Every row gives one point. The ring and each string are closed loops that go straight from each point to the next, and from the last back to the first. Before rounding, they use only three directions, however many columns there are. How many times does the string pass through the ring? Passing back the other way cancels.

Ring:
[[ 0.73 -0.04 -0.28]
 [ 0.64  0.24 -0.21]
 [ 0.30  0.53 -0.06]
 [ 0.04  0.57  0.04]
 [-0.30  0.33  0.17]
 [-0.34  0.01  0.19]
 [-0.26 -0.22  0.15]
 [ 0.12 -0.55 -0.03]
 [ 0.37 -0.58 -0.16]
 [ 0.64 -0.41 -0.27]]
String, 14 rows:
[[ 0.17  0.11 -0.19]
 [ 0.45  0.25  0.17]
 [ 0.73  0.67  0.22]
 [ 0.42  0.69 -0.19]
 [ 0.09  0.50 -0.41]
 [ 0.00  0.39 -0.30]
 [-0.21  0.73 -0.22]
 [-0.11  0.80  0.36]
 [ 0.01  0.48  0.32]
 [ 0.10  0.21  0.10]
 [-0.06  0.23 -0.22]
 [-0.20  0.70 -0.23]
 [ 0.06  0.78 -0.09]
 [ 0.13  0.40 -0.30]]
Times through: 0

Ring (8 x 6):
[[ 0.09 -0.03 -0.22  0.27  0.07 -0.45]
 [ 0.12  0.24 -0.16  0.36 -0.21 -0.32]
 [-0.11  0.46 -0.16  0.28 -0.49 -0.14]
 [-0.46  0.43 -0.23  0.07 -0.54 -0.03]
 [-0.70  0.23 -0.29 -0.12 -0.37 -0.03]
 [-0.73 -0.14 -0.34 -0.24  0.03 -0.17]
 [-0.44 -0.34 -0.34 -0.13  0.29 -0.38]
 [-0.15 -0.27 -0.30  0.06  0.29 -0.48]]
String (12 x 6):
[[-0.65  0.38 -0.47 -0.07 -0.53 -0.29]
 [-0.34  0.12 -0.22  0.06 -0.17 -0.15]
 [-0.35  0.22  0.05  0.11 -0.27  0.28]
 [-0.56  0.49 -0.14  0.04 -0.61  0.18]
 [-0.75  0.47 -0.46 -0.10 -0.64 -0.20]
 [-0.87  0.34 -0.61 -0.22 -0.54 -0.38]
 [-1.00  0.10 -0.34 -0.33 -0.29  0.06]
 [-0.71 -0.06 -0.14 -0.19 -0.05  0.14]
 [-0.45  0.00 -0.19 -0.03 -0.06 -0.06]
 [-0.63  0.07 -0.46 -0.14 -0.18 -0.35]
 [-0.99  0.16 -0.56 -0.33 -0.36 -0.26]
 [-0.90  0.31 -0.37 -0.22 -0.50 -0.01]]
Times through: 0

Ring:
[[ 0.95  0.16  0.09  0.32 -0.42  0.50  0.04  0.21]
 [ 0.74  0.48 -0.03  0.29 -0.21  0.35  0.13  0.25]
 [ 0.44  0.62 -0.14  0.10 -0.08  0.23  0.14  0.24]
 [ 0.01  0.54 -0.13 -0.24 -0.11  0.19  0.11  0.11]
 [-0.20  0.28 -0.02 -0.47 -0.28  0.26  0.04 -0.05]
 [-0.18 -0.16  0.10 -0.65 -0.53  0.41 -0.10 -0.15]
 [ 0.08 -0.51  0.10 -0.67 -0.69  0.52 -0.24 -0.11]
 [ 0.45 -0.67  0.08 -0.54 -0.75  0.59 -0.31  0.00]
 [ 0.76 -0.61  0.09 -0.28 -0.74  0.62 -0.28  0.09]
 [ 0.97 -0.30  0.12  0.08 -0.63  0.61 -0.13  0.15]]
String (35 x 8):
[[ 0.48  0.08  0.04 -0.08 -0.41  0.43 -0.01  0.09]
 [ 0.68  0.28  0.20  0.28 -0.43  0.50  0.13  0.06]
 [ 0.95  0.45  0.32  0.66 -0.43  0.56  0.25  0.07]
 [ 1.15  0.44  0.19  0.69 -0.37  0.53  0.20  0.22]
 [ 0.81  0.32  0.37  0.52 -0.52  0.59  0.22 -0.01]
 [ 0.60  0.19  0.30  0.24 -0.52  0.55  0.13 -0.03]
 [ 0.54  0.03 -0.03 -0.12 -0.39  0.41 -0.06  0.15]
 [ 0.52  0.04 -0.01 -0.11 -0.41  0.42 -0.05  0.13]
 [ 0.65  0.22  0.22  0.24 -0.47  0.51  0.11  0.04]
 [ 0.89  0.44  0.29  0.59 -0.42  0.54  0.24  0.07]
 [ 0.58  0.26  0.24  0.23 -0.46  0.51  0.14  0.01]
 [ 0.52  0.08 -0.06 -0.12 -0.36  0.39 -0.05  0.17]
 [ 0.71  0.18 -0.31 -0.10 -0.17  0.26 -0.10  0.40]
 [ 0.85  0.46 -0.40  0.11 -0.01  0.18 -0.01  0.52]
 [ 0.86  0.82 -0.29  0.41  0.08  0.17  0.18  0.47]
 [ 0.67  0.38 -0.44 -0.09 -0.01  0.16 -0.06  0.48]
 [ 0.49  0.19 -0.18 -0.16 -0.24  0.30 -0.05  0.25]
 [ 0.38  0.30  0.14  0.05 -0.37  0.42  0.12  0.02]
 [ 0.34  0.34  0.19  0.08 -0.38  0.43  0.15 -0.02]
 [ 0.40  0.26 -0.12 -0.13 -0.24  0.30  0.00  0.19]
 [ 0.42  0.28 -0.33 -0.24 -0.11  0.20 -0.07  0.33]
 [ 0.37  0.64 -0.52 -0.19  0.15  0.03  0.01  0.47]
 [ 0.38  0.49 -0.46 -0.24  0.05  0.08 -0.03  0.42]
 [ 0.32  0.73 -0.48 -0.14  0.17  0.02  0.06  0.44]
 [ 0.21  1.04 -0.22  0.14  0.15  0.07  0.28  0.27]
 [ 0.22  1.03 -0.11  0.22  0.08  0.13  0.32  0.20]
 [ 0.36  0.90 -0.42  0.03  0.20  0.02  0.15  0.43]
 [ 0.45  0.58 -0.38 -0.08  0.04  0.12  0.04  0.40]
 [ 0.46  0.14 -0.20 -0.22 -0.25  0.30 -0.08  0.25]
 [ 0.41  0.23  0.06 -0.03 -0.36  0.40  0.06  0.08]
 [ 0.40  0.22  0.15  0.02 -0.42  0.45  0.08  0.01]
 [ 0.54  0.20 -0.17 -0.11 -0.24  0.31 -0.04  0.26]
 [ 0.76  0.45 -0.32  0.10 -0.06  0.22  0.01  0.44]
 [ 0.88  0.49 -0.30  0.21 -0.06  0.23  0.03  0.46]
 [ 0.63  0.13 -0.20 -0.11 -0.26  0.32 -0.08  0.30]]
Times through: 0

Ring, 7 rows:
[[-0.06  0.33  0.24 -0.65  0.23  0.14 -0.13 -0.14  0.02  0.31 -0.29]
 [-0.34  0.74  0.01 -0.80  0.46  0.35 -0.37 -0.15 -0.24  0.46 -0.21]
 [-0.63  0.39 -0.17 -0.38  0.33  0.30 -0.31 -0.14 -0.29  0.48  0.07]
 [-0.70 -0.20 -0.18  0.22  0.02  0.07 -0.06 -0.07 -0.09  0.35  0.34]
 [-0.52 -0.63 -0.03  0.74 -0.29 -0.24  0.26  0.08  0.29  0.06  0.50]
 [-0.25 -0.65  0.17  0.61 -0.33 -0.32  0.35  0.09  0.44 -0.03  0.32]
 [-0.03 -0.45  0.32  0.12 -0.20 -0.22  0.25 -0.02  0.38  0.06  0.00]]
String, 31 rows:
[[-0.46 -0.25 -0.03  0.60 -0.16 -0.18  0.20  0.16  0.31  0.00  0.46]
 [-0.38 -0.39  0.06  0.31 -0.14 -0.13  0.15  0.00  0.20  0.15  0.25]
 [-0.35 -0.71  0.12  0.33 -0.25 -0.17  0.21 -0.10  0.20  0.21  0.19]
 [-0.42 -1.00  0.08  0.75 -0.42 -0.31  0.36 -0.01  0.33  0.09  0.40]
 [-0.65 -0.64 -0.14  1.23 -0.40 -0.37  0.38  0.29  0.46 -0.14  0.82]
 [-0.61 -1.04 -0.06  1.05 -0.46 -0.34  0.38  0.07  0.34  0.05  0.63]
 [-0.43 -0.93  0.08  0.39 -0.30 -0.17  0.22 -0.16  0.13  0.28  0.21]
 [-0.47 -0.49  0.01  0.27 -0.14 -0.08  0.10 -0.08  0.09  0.26  0.24]
 [-0.50 -0.17 -0.04  0.18 -0.02 -0.01  0.02 -0.02  0.06  0.24  0.25]
 [-0.46 -0.46  0.03  0.10 -0.08 -0.02  0.05 -0.15  0.01  0.33  0.14]
 [-0.76 -0.55 -0.18  0.24 -0.07  0.06 -0.04 -0.19 -0.17  0.46  0.31]
 [-0.78 -0.25 -0.22  0.06  0.07  0.16 -0.15 -0.18 -0.25  0.50  0.27]
 [-0.53 -0.44 -0.02 -0.11  0.00  0.09 -0.07 -0.27 -0.17  0.50  0.05]
 [-0.44 -0.09  0.00 -0.10  0.07  0.07 -0.06 -0.12 -0.04  0.34  0.09]
 [-0.53  0.33 -0.11 -0.13  0.21  0.16 -0.16 -0.01 -0.07  0.30  0.17]
 [-0.78  0.89 -0.33 -0.36  0.50  0.40 -0.43  0.00 -0.34  0.43  0.22]
 [-0.67  0.68 -0.24 -0.31  0.40  0.31 -0.34 -0.02 -0.25  0.40  0.18]
 [-0.55  0.32 -0.11 -0.21  0.24  0.19 -0.20 -0.06 -0.14  0.36  0.13]
 [-0.59  0.40 -0.15 -0.21  0.27  0.22 -0.23 -0.04 -0.16  0.36  0.16]
 [-0.81  0.61 -0.32 -0.29  0.41  0.36 -0.39 -0.07 -0.36  0.48  0.23]
 [-0.86  0.30 -0.33 -0.19  0.31  0.33 -0.34 -0.14 -0.38  0.54  0.24]
 [-0.59 -0.36 -0.07 -0.05  0.02  0.10 -0.08 -0.22 -0.17  0.47  0.12]
 [-0.51 -0.30 -0.02  0.03 -0.01  0.04 -0.02 -0.14 -0.05  0.36  0.14]
 [-0.51  0.02 -0.07  0.09  0.06  0.04 -0.04 -0.01  0.02  0.25  0.23]
 [-0.52 -0.17 -0.06  0.18 -0.01  0.00  0.01 -0.03  0.04  0.25  0.26]
 [-0.66 -0.08 -0.18  0.48 -0.03 -0.04  0.04  0.11  0.10  0.14  0.49]
 [-0.72 -0.34 -0.21  0.81 -0.18 -0.15  0.16  0.16  0.20  0.06  0.66]
 [-0.65 -0.78 -0.12  0.97 -0.36 -0.28  0.30  0.11  0.29  0.05  0.65]
 [-0.51 -1.11  0.03  0.88 -0.46 -0.33  0.38 -0.01  0.31  0.10  0.49]
 [-0.54 -0.95 -0.02  1.10 -0.47 -0.39  0.42  0.15  0.43 -0.05  0.65]
 [-0.56 -0.53 -0.09  1.13 -0.36 -0.36  0.37  0.30  0.48 -0.17  0.75]]
Times through: 1
String:
[[ 0.14  0.20  0.39 -0.43  0.08 -0.05  0.06 -0.02  0.30  0.10 -0.26]
 [-0.01  0.42  0.27 -0.54  0.21  0.08 -0.07 -0.04  0.14  0.19 -0.23]
 [ 0.11  0.68  0.34 -1.03  0.39  0.22 -0.22 -0.15  0.00  0.33 -0.50]
 [-0.04  0.44  0.26 -0.96  0.34  0.25 -0.24 -0.24 -0.11  0.44 -0.46]
 [-0.21 -0.06  0.18 -0.52  0.13  0.13 -0.11 -0.25 -0.08  0.43 -0.23]
 [-0.35  0.11  0.05 -0.21  0.13  0.09 -0.08 -0.07  0.00  0.29  0.03]
 [-0.46  1.02 -0.12 -0.59  0.51  0.35 -0.38  0.02 -0.19  0.34  0.00]
 [-0.64  1.55 -0.29 -0.95  0.80  0.60 -0.66 -0.03 -0.47  0.51 -0.05]
 [-0.68  0.87 -0.24 -0.79  0.58  0.51 -0.54 -0.19 -0.49  0.62 -0.06]
 [-0.49 -0.20 -0.01 -0.32  0.11  0.17 -0.15 -0.27 -0.22  0.53 -0.04]
 [-0.47 -0.20  0.00 -0.12  0.05  0.09 -0.07 -0.17 -0.09  0.40  0.06]
 [-0.64  0.23 -0.18  0.03  0.17  0.14 -0.15  0.00 -0.09  0.30  0.28]
 [-0.84  0.09 -0.32  0.32  0.11  0.11 -0.12  0.04 -0.11  0.29  0.49]
 [-0.87 -0.34 -0.30  0.64 -0.09 -0.02  0.03  0.04 -0.02  0.25  0.61]
 [-0.63 -0.03 -0.16  0.45 -0.02 -0.04  0.04  0.12  0.11  0.13  0.47]
 [-0.45 -0.27  0.00  0.25 -0.08 -0.06  0.08 -0.01  0.12  0.20  0.26]
 [-0.41 -0.69  0.07  0.40 -0.24 -0.17  0.20 -0.07  0.19  0.20  0.26]
 [-0.41 -0.98  0.08  0.86 -0.45 -0.36  0.40  0.05  0.40  0.02  0.47]
 [-0.38 -0.72  0.05  1.20 -0.48 -0.48  0.51  0.32  0.65 -0.27  0.70]
 [-0.29 -0.33  0.09  0.80 -0.29 -0.34  0.36  0.28  0.55 -0.19  0.50]
 [-0.27 -0.22  0.12  0.22 -0.10 -0.13  0.15  0.04  0.26  0.09  0.18]
 [-0.20 -0.49  0.21  0.09 -0.16 -0.14  0.17 -0.09  0.22  0.19  0.04]
 [ 0.02 -0.89  0.42  0.03 -0.31 -0.24  0.30 -0.20  0.32  0.20 -0.14]
 [ 0.18 -0.50  0.49 -0.17 -0.19 -0.21  0.26 -0.12  0.38  0.11 -0.24]]
Times through: 0

Ring:
[[-0.04  0.13 -0.05 -0.03  0.43  0.03  0.06 -0.04  0.22  0.11 -0.32 -0.05]
 [ 0.07  0.33  0.43  0.27  1.05  0.38  0.23 -0.24  0.22  0.25 -0.46 -0.26]
 [ 0.29  0.39  0.66  0.17  0.46  0.52  0.16 -0.10 -0.08  0.21 -0.09 -0.30]
 [ 0.39  0.24  0.34 -0.28 -0.82  0.25 -0.09  0.26 -0.38  0.03  0.41 -0.09]
 [ 0.22  0.06 -0.10 -0.44 -1.37 -0.06 -0.24  0.44 -0.30 -0.08  0.55  0.12]
 [ 0.01  0.01 -0.28 -0.30 -0.71 -0.16 -0.15  0.28  0.00 -0.04  0.18  0.13]]
String, 30 rows:
[[ 0.36  0.54  1.01  0.39  0.92  0.77  0.28 -0.25 -0.07  0.32 -0.20 -0.45]
 [ 0.48  0.41  0.72 -0.07  0.18  0.53  0.11 -0.04 -0.32  0.18  0.02 -0.33]
 [ 0.34  0.25  0.33 -0.22 -0.27  0.26 -0.01  0.11 -0.26  0.08  0.12 -0.15]
 [ 0.22  0.23  0.27 -0.09 -0.27  0.23 -0.01  0.12 -0.13  0.08  0.14 -0.10]
 [ 0.22  0.26  0.37  0.00 -0.46  0.30 -0.02  0.17 -0.16  0.09  0.29 -0.10]
 [ 0.28  0.19  0.18 -0.27 -0.57  0.15 -0.07  0.21 -0.24  0.03  0.24 -0.06]
 [ 0.42  0.14  0.10 -0.55 -1.16  0.06 -0.19  0.36 -0.47 -0.05  0.47 -0.01]
 [ 0.40  0.13  0.08 -0.54 -1.19  0.05 -0.19  0.37 -0.46 -0.06  0.48  0.01]
 [ 0.26  0.18  0.17 -0.25 -0.69  0.14 -0.09  0.24 -0.24  0.02  0.30 -0.04]
 [ 0.22  0.21  0.25 -0.12 -0.59  0.21 -0.06  0.21 -0.18  0.05  0.30 -0.05]
 [ 0.33  0.23  0.34 -0.19 -0.97  0.25 -0.11  0.31 -0.34  0.02  0.52 -0.06]
 [ 0.51  0.25  0.39 -0.41 -1.18  0.27 -0.15  0.35 -0.56 -0.01  0.59 -0.09]
 [ 0.43  0.34  0.59 -0.10 -0.68  0.43 -0.03  0.21 -0.39  0.09  0.45 -0.18]
 [ 0.22  0.32  0.51  0.14 -0.13  0.41  0.05  0.07 -0.10  0.14  0.18 -0.17]
 [ 0.20  0.28  0.39  0.04 -0.02  0.33  0.05  0.05 -0.07  0.13  0.07 -0.15]
 [ 0.32  0.34  0.53  0.00  0.34  0.41  0.12 -0.07 -0.13  0.17 -0.11 -0.26]
 [ 0.28  0.45  0.76  0.27  1.04  0.60  0.27 -0.27  0.02  0.28 -0.36 -0.39]
 [ 0.12  0.51  0.89  0.63  1.60  0.72  0.39 -0.42  0.27  0.38 -0.55 -0.45]
 [ 0.06  0.34  0.50  0.36  0.68  0.44  0.19 -0.14  0.18  0.23 -0.21 -0.23]
 [ 0.12  0.24  0.27  0.05  0.21  0.25  0.07  0.00  0.04  0.14 -0.09 -0.13]
 [ 0.05  0.27  0.33  0.21  0.42  0.30  0.12 -0.06  0.14  0.18 -0.15 -0.15]
 [-0.07  0.31  0.36  0.40  1.34  0.35  0.27 -0.31  0.40  0.27 -0.60 -0.24]
 [-0.06  0.26  0.19  0.22  1.64  0.23  0.29 -0.39  0.42  0.26 -0.86 -0.25]
 [ 0.08  0.21  0.13 -0.03  0.77  0.15  0.13 -0.15  0.16  0.16 -0.46 -0.16]
 [ 0.14  0.20  0.15 -0.10  0.23  0.15  0.05 -0.01  0.02  0.11 -0.17 -0.12]
 [ 0.06  0.27  0.32  0.19  0.40  0.30  0.11 -0.06  0.13  0.17 -0.15 -0.15]
 [ 0.07  0.28  0.35  0.20  0.38  0.32  0.12 -0.05  0.12  0.17 -0.13 -0.16]
 [ 0.16  0.25  0.28  0.00  0.31  0.25  0.09 -0.04  0.02  0.14 -0.16 -0.16]
 [ 0.23  0.36  0.54  0.12  1.03  0.44  0.23 -0.25  0.05  0.24 -0.45 -0.33]
 [ 0.29  0.53  0.95  0.43  1.40  0.74  0.35 -0.38  0.06  0.35 -0.47 -0.48]]
Times through: 0

Ring:
[[-0.83 -0.37 -0.36 -0.22 -0.23 -0.14  0.06 -0.54 -0.27  0.31 -0.42 -0.31
  -0.82  0.43]
 [-0.29 -0.16 -0.32 -0.19 -0.04 -0.27 -0.36 -0.45 -0.19  0.27 -0.20 -0.19
  -0.45  0.30]
 [ 0.21  0.11 -0.30 -0.29  0.18 -0.27 -0.48 -0.23 -0.08  0.11 -0.01  0.09
   0.03  0.10]
 [ 0.64  0.41 -0.31 -0.50  0.40 -0.19 -0.37  0.05  0.04 -0.13  0.13  0.47
   0.56 -0.13]
 [ 0.57  0.46 -0.36 -0.72  0.40 -0.10 -0.04  0.16  0.09 -0.26  0.10  0.66
   0.59 -0.11]
 [ 0.25  0.33 -0.39 -0.76  0.28 -0.06  0.16  0.08  0.06 -0.22 -0.01  0.58
   0.32  0.03]
 [-0.41 -0.02 -0.41 -0.63  0.00 -0.02  0.36 -0.18 -0.08 -0.03 -0.26  0.23
  -0.29  0.27]
 [-0.84 -0.32 -0.38 -0.34 -0.21 -0.06  0.27 -0.45 -0.24  0.22 -0.43 -0.19
  -0.74  0.41]]
String (27 x 14):
[[-0.01  0.05 -0.31 -0.31  0.14 -0.13 -0.15 -0.20 -0.13  0.07 -0.14  0.10
   0.00  0.05]
 [ 0.21  0.14 -0.27 -0.20  0.25 -0.11 -0.26 -0.13 -0.13  0.05 -0.08  0.12
   0.26 -0.13]
 [ 0.68  0.32 -0.27 -0.32  0.36 -0.36 -0.79 -0.12  0.00  0.04  0.18  0.25
   0.38 -0.03]
 [ 0.51  0.30 -0.33 -0.50  0.29 -0.33 -0.56 -0.10  0.04 -0.01  0.14  0.33
   0.24  0.10]
 [ 0.39  0.27 -0.33 -0.52  0.27 -0.24 -0.35 -0.07  0.01 -0.05  0.07  0.35
   0.24  0.06]
 [ 1.04  0.62 -0.31 -0.65  0.55 -0.27 -0.54  0.19  0.15 -0.24  0.31  0.70
   0.84 -0.18]
 [ 0.90  0.58 -0.30 -0.57  0.56 -0.09 -0.23  0.25  0.09 -0.29  0.19  0.69
   0.94 -0.34]
 [ 0.66  0.48 -0.32 -0.56  0.47 -0.03 -0.07  0.19  0.04 -0.25  0.09  0.61
   0.77 -0.29]
 [ 0.90  0.65 -0.36 -0.84  0.54 -0.12 -0.12  0.30  0.18 -0.38  0.24  0.87
   0.88 -0.20]
 [ 0.61  0.51 -0.40 -0.89  0.39 -0.16 -0.06  0.17  0.16 -0.30  0.16  0.75
   0.53  0.01]
 [ 0.06  0.16 -0.37 -0.57  0.17 -0.12  0.00 -0.09 -0.03 -0.06 -0.08  0.32
   0.06  0.11]
 [ 0.04  0.16 -0.34 -0.47  0.21 -0.01  0.13 -0.05 -0.08 -0.08 -0.14  0.30
   0.19 -0.04]
 [ 0.09  0.30 -0.42 -0.85  0.24  0.03  0.42  0.11  0.06 -0.27 -0.08  0.63
   0.27  0.05]
 [-0.21  0.15 -0.47 -0.94  0.07 -0.05  0.44 -0.04  0.06 -0.18 -0.14  0.52
  -0.15  0.33]
 [-0.36  0.01 -0.44 -0.75 -0.02 -0.11  0.27 -0.19 -0.02 -0.03 -0.20  0.28
  -0.36  0.39]
 [-0.65 -0.13 -0.47 -0.76 -0.16 -0.13  0.35 -0.31 -0.05  0.04 -0.29  0.16
  -0.68  0.57]
 [-1.01 -0.31 -0.45 -0.59 -0.25  0.02  0.63 -0.38 -0.18  0.11 -0.48 -0.02
  -0.82  0.50]
 [-0.66 -0.20 -0.37 -0.36 -0.08  0.05  0.41 -0.29 -0.22  0.10 -0.40 -0.03
  -0.42  0.20]
 [-0.45 -0.12 -0.36 -0.38 -0.03 -0.06  0.17 -0.29 -0.17  0.10 -0.30  0.01
  -0.34  0.22]
 [-0.71 -0.27 -0.39 -0.39 -0.18 -0.15  0.11 -0.45 -0.19  0.22 -0.35 -0.14
  -0.73  0.46]
 [-1.18 -0.55 -0.39 -0.22 -0.39 -0.15  0.16 -0.68 -0.31  0.41 -0.53 -0.46
  -1.19  0.63]
 [-0.77 -0.34 -0.38 -0.33 -0.24 -0.24 -0.07 -0.56 -0.21  0.32 -0.35 -0.27
  -0.90  0.57]
 [-0.30 -0.08 -0.34 -0.32  0.02 -0.10 -0.01 -0.29 -0.16  0.12 -0.24  0.00
  -0.25  0.17]
 [-0.43 -0.18 -0.31 -0.16 -0.03 -0.09 -0.04 -0.37 -0.24  0.21 -0.31 -0.16
  -0.36  0.17]
 [-0.60 -0.34 -0.31 -0.08 -0.18 -0.27 -0.34 -0.60 -0.27  0.40 -0.31 -0.40
  -0.75  0.41]
 [-0.39 -0.23 -0.33 -0.22 -0.13 -0.38 -0.51 -0.56 -0.18  0.35 -0.19 -0.28
  -0.70  0.49]
 [-0.14 -0.05 -0.35 -0.38  0.01 -0.31 -0.36 -0.36 -0.10  0.18 -0.11 -0.01
  -0.37  0.35]]
Times through: 2

Ring:
[[ 0.22  0.26  0.00  0.17  0.01 -0.27  0.16  0.07 -0.42 -0.40  0.57 -0.42
  -0.29  0.40]
 [ 0.09  0.15 -0.33 -0.10 -0.04 -0.30 -0.28 -0.01  0.14 -0.48  0.58 -0.11
  -0.14  0.03]
 [-0.01  0.05 -0.20 -0.22  0.46 -0.16 -0.46  0.05  0.45 -0.54  0.21  0.18
   0.17 -0.28]
 [-0.29 -0.32  0.12  0.12  0.46  0.20 -0.11 -0.09  0.30  0.00 -0.46  0.50
   0.34 -0.49]
 [-0.14 -0.18  0.41  0.37  0.46  0.19  0.31 -0.01 -0.26  0.06 -0.40  0.16
   0.17 -0.10]
 [ 0.20  0.21  0.45  0.34  0.50 -0.07  0.42  0.18 -0.65 -0.30  0.13 -0.39
  -0.11  0.41]]
String, 24 rows:
[[-0.04  0.03 -0.50 -0.30  0.08 -0.25 -0.62 -0.06  0.61 -0.53  0.43  0.21
   0.07 -0.33]
 [-0.10 -0.05 -0.38 -0.25  0.23 -0.15 -0.56 -0.05  0.61 -0.45  0.22  0.31
   0.17 -0.41]
 [ 0.25  0.39 -0.01 -0.53  1.28 -0.31 -0.71  0.38  0.56 -1.14  0.34 -0.03
   0.33 -0.17]
 [ 0.12  0.19  0.11 -0.20  0.91 -0.15 -0.33  0.23  0.24 -0.70  0.13  0.01
   0.23 -0.11]
 [-0.13 -0.13 -0.02  0.08  0.24  0.01 -0.11 -0.06  0.16 -0.15 -0.06  0.23
   0.13 -0.25]
 [-0.52 -0.59 -0.22  0.22 -0.27  0.26 -0.12 -0.38  0.45  0.40 -0.46  0.75
   0.24 -0.69]
 [-0.44 -0.50  0.18  0.10  0.62  0.36 -0.19 -0.13  0.52  0.12 -0.79  0.80
   0.55 -0.77]
 [-0.53 -0.62  0.21  0.29  0.35  0.44  0.02 -0.24  0.35  0.39 -0.89  0.82
   0.48 -0.75]
 [-0.21 -0.25  0.58  0.26  0.98  0.32  0.17  0.08 -0.02 -0.03 -0.74  0.38
   0.45 -0.34]
 [-0.34 -0.42  0.43  0.44  0.41  0.37  0.32 -0.13 -0.11  0.32 -0.73  0.45
   0.30 -0.36]
 [-0.32 -0.41  0.42  0.53  0.23  0.35  0.43 -0.16 -0.27  0.39 -0.65  0.36
   0.20 -0.25]
 [ 0.19  0.18  0.96  0.45  1.18  0.13  0.62  0.34 -0.81 -0.29 -0.36 -0.34
   0.14  0.38]
 [ 0.26  0.29  0.57  0.22  0.91 -0.08  0.31  0.31 -0.55 -0.51  0.06 -0.39
   0.02  0.37]
 [ 0.00  0.00  0.19  0.25  0.25 -0.02  0.19  0.01 -0.26 -0.15  0.03 -0.06
  -0.02  0.07]
 [-0.14 -0.17  0.05  0.36 -0.15  0.05  0.25 -0.15 -0.24  0.12 -0.02  0.07
  -0.08 -0.02]
 [-0.02 -0.03  0.07  0.26  0.04 -0.04  0.17 -0.05 -0.24 -0.10  0.11 -0.05
  -0.08  0.07]
 [ 0.12  0.13  0.09  0.37 -0.17 -0.16  0.38 -0.02 -0.59 -0.12  0.39 -0.37
  -0.32  0.40]
 [ 0.42  0.49  0.14  0.20  0.15 -0.39  0.30  0.21 -0.73 -0.59  0.78 -0.76
  -0.42  0.72]
 [ 0.38  0.45 -0.04  0.11  0.01 -0.42  0.15  0.15 -0.54 -0.60  0.85 -0.67
  -0.42  0.61]
 [ 0.39  0.49 -0.07 -0.03  0.21 -0.45 -0.03  0.21 -0.35 -0.75  0.85 -0.61
  -0.32  0.52]
 [ 0.26  0.34  0.06 -0.04  0.50 -0.29 -0.09  0.21 -0.16 -0.67  0.49 -0.35
  -0.09  0.26]
 [-0.18 -0.19 -0.18  0.18 -0.21 -0.01 -0.03 -0.19  0.08  0.02  0.07  0.21
  -0.02 -0.19]
 [-0.13 -0.11 -0.52 -0.02 -0.45 -0.18 -0.30 -0.23  0.32 -0.15  0.42  0.18
  -0.12 -0.22]
 [ 0.21  0.33 -0.39 -0.37  0.34 -0.42 -0.58  0.14  0.39 -0.86  0.73 -0.15
  -0.04 -0.01]]
Times through: 3
